Every row gives one point. Each copy is the shape, with its points in the same order, turned, moved and blurred by noise. Say if it was mirrored as well.

Shape, 6 rows:
[[ 0.28 -0.49]
 [-0.01  0.23]
 [ 0.27 -0.18]
 [-0.51  0.10]
 [-0.17 -0.24]
 [ 0.13  0.10]]
Copy 1 (6 x 2):
[[-0.23 -0.52]
 [ 0.19  0.13]
 [ 0.01 -0.32]
 [-0.25  0.46]
 [-0.31  0.02]
 [ 0.17 -0.03]]
Copy 1 is: only turned
Copy 2, 6 rows:
[[-0.36  0.60]
 [ 0.19  0.00]
 [-0.12  0.45]
 [-0.16 -0.37]
 [-0.33  0.16]
 [ 0.13  0.20]]
Copy 2 is: mirrored
Copy 3 (6 x 2):
[[-0.63 -0.06]
 [ 0.12  0.05]
 [-0.35  0.08]
 [ 0.20 -0.51]
 [-0.21 -0.32]
 [-0.06  0.07]]
Copy 3 is: mirrored

Shape, 7 rows:
[[-0.26 -0.10  0.04]
 [-0.37 -0.33 -0.19]
 [ 0.45  0.14  0.00]
 [-0.19 -0.33  0.04]
 [ 0.35  0.66  0.02]
 [-0.17 -0.16  0.21]
 [-0.08  0.45 -0.03]]
Copy 1, 7 rows:
[[-0.17  0.24  0.20]
 [-0.40  0.31 -0.07]
 [ 0.23 -0.37  0.16]
 [-0.37  0.09  0.16]
 [ 0.72 -0.13  0.27]
 [-0.22  0.14  0.31]
 [ 0.41  0.18  0.17]]
Copy 1 is: only turned
Copy 2:
[[-0.25 -0.09  0.08]
 [-0.39 -0.38  0.14]
 [ 0.51 -0.03  0.20]
 [-0.27 -0.16  0.28]
 [ 0.63  0.22 -0.24]
 [-0.20  0.06  0.24]
 [ 0.16  0.06 -0.32]]
Copy 2 is: only turned
Copy 3, 7 rows:
[[-0.15 -0.12 -0.29]
 [-0.24 -0.11 -0.60]
 [ 0.35  0.17  0.18]
 [-0.02 -0.22 -0.41]
 [ 0.03  0.30  0.60]
 [-0.05 -0.37 -0.18]
 [-0.24  0.14  0.27]]
Copy 3 is: only turned

Shape, 7 rows:
[[-0.73 -0.04 -0.23 -0.14]
 [ 0.37  0.09 -0.26 -0.02]
 [-0.09 -0.16 -0.02  0.13]
 [-0.51  0.45 -0.19  0.12]
 [ 0.29  0.21 -0.29 -0.07]
 [ 0.24 -0.13  0.39 -0.33]
 [ 0.37  0.10  0.25 -0.16]]
Copy 1:
[[-0.49  0.10  0.10 -0.57]
 [ 0.26  0.13 -0.25  0.11]
 [-0.17  0.07  0.20  0.02]
 [-0.25  0.62  0.06 -0.50]
 [ 0.29  0.20 -0.31 -0.03]
 [ 0.41 -0.26  0.36 -0.11]
 [ 0.52  0.02  0.15 -0.05]]
Copy 1 is: only turned
Copy 2, 7 rows:
[[-0.50  0.50  0.23 -0.31]
 [ 0.23  0.05 -0.24  0.22]
 [-0.30  0.00  0.04  0.19]
 [-0.13  0.61  0.42  0.03]
 [ 0.29  0.12 -0.17  0.14]
 [ 0.10 -0.51  0.14 -0.13]
 [ 0.27 -0.32  0.10  0.07]]
Copy 2 is: only turned

Shape, 8 rows:
[[-0.10  0.07 -0.20  0.33]
 [-0.05 -0.08 -0.50  0.15]
 [ 0.16  0.19  0.35  0.19]
 [ 0.16 -0.19 -0.32 -0.01]
 [ 0.19  0.73  0.30  0.05]
 [ 0.10 -0.19 -0.07 -0.12]
 [ 0.05  0.03  0.39 -0.61]
 [ 0.30 -0.19 -0.13  0.26]]
Copy 1:
[[-0.01  0.09 -0.51 -0.02]
 [-0.01  0.19 -0.36 -0.30]
 [ 0.27 -0.34 -0.27  0.39]
 [ 0.14  0.03 -0.23 -0.32]
 [ 0.26  0.01 -0.01  0.78]
 [-0.06 -0.22 -0.07 -0.17]
 [-0.22 -0.56  0.45  0.30]
 [ 0.38 -0.21 -0.39 -0.22]]
Copy 1 is: only turned
Copy 2:
[[-0.08 -0.08 -0.32  0.08]
 [ 0.27 -0.21 -0.35  0.19]
 [-0.28  0.39  0.01 -0.14]
 [ 0.39  0.01 -0.10  0.15]
 [-0.23  0.48 -0.28 -0.62]
 [ 0.29  0.06  0.08  0.06]
 [ 0.14  0.16  0.57 -0.50]
 [ 0.15  0.27 -0.14  0.30]]
Copy 2 is: only turned

Shape, 11 rows:
[[-0.15 -0.19  0.38  0.93  0.08  0.26]
 [ 0.25 -0.15 -0.51 -0.29  0.18  0.03]
 [ 0.06 -0.42 -0.33  0.14  0.62  0.24]
 [ 0.43  0.40  0.34 -0.17  0.22 -0.18]
 [-0.45  0.16 -0.21  0.30 -0.19 -0.16]
 [ 0.09  0.50 -0.11  0.16  0.24  0.19]
 [-0.08 -0.23  0.05 -0.40  0.25  0.05]
 [-0.01  0.01 -0.03  0.06 -0.18  0.34]
 [-0.36  0.01 -0.43  0.35 -0.10  0.34]
 [-0.25  0.12 -0.09  0.41  0.06  0.22]
 [ 0.04  0.08 -0.17 -0.34 -0.12 -0.16]]
Copy 1:
[[ 0.17  0.34 -0.08 -0.27 -0.62 -0.62]
 [ 0.02  0.00  0.19  0.25  0.61  0.12]
 [ 0.13  0.21  0.38 -0.31  0.42 -0.29]
 [ 0.05 -0.03  0.66  0.56 -0.29  0.05]
 [-0.55  0.09 -0.26  0.16 -0.14 -0.19]
 [-0.17  0.44  0.31  0.25 -0.17  0.17]
 [-0.08 -0.39  0.37 -0.03  0.16  0.10]
 [ 0.12  0.04 -0.08  0.00 -0.14  0.11]
 [-0.23  0.34 -0.36 -0.17  0.06 -0.01]
 [-0.22  0.30 -0.10 -0.03 -0.24 -0.10]
 [-0.18 -0.29  0.07  0.42  0.17  0.16]]
Copy 1 is: mirrored
Copy 2 (11 x 6):
[[ 0.55 -0.36 -0.01  0.35 -0.70  0.28]
 [-0.59  0.11 -0.09 -0.25 -0.04 -0.05]
 [-0.47 -0.23 -0.23  0.24 -0.48 -0.20]
 [ 0.08  0.10 -0.42  0.03  0.47  0.36]
 [-0.03  0.07  0.54  0.00 -0.27  0.46]
 [-0.18 -0.31 -0.15 -0.16  0.00  0.55]
 [-0.17  0.00  0.08  0.22  0.15 -0.17]
 [ 0.15 -0.28  0.18 -0.20 -0.04  0.07]
 [-0.11 -0.37  0.42 -0.18 -0.55  0.21]
 [-0.02 -0.32  0.16 -0.04 -0.50  0.32]
 [-0.18  0.26  0.31 -0.20  0.18  0.13]]
Copy 2 is: only turned
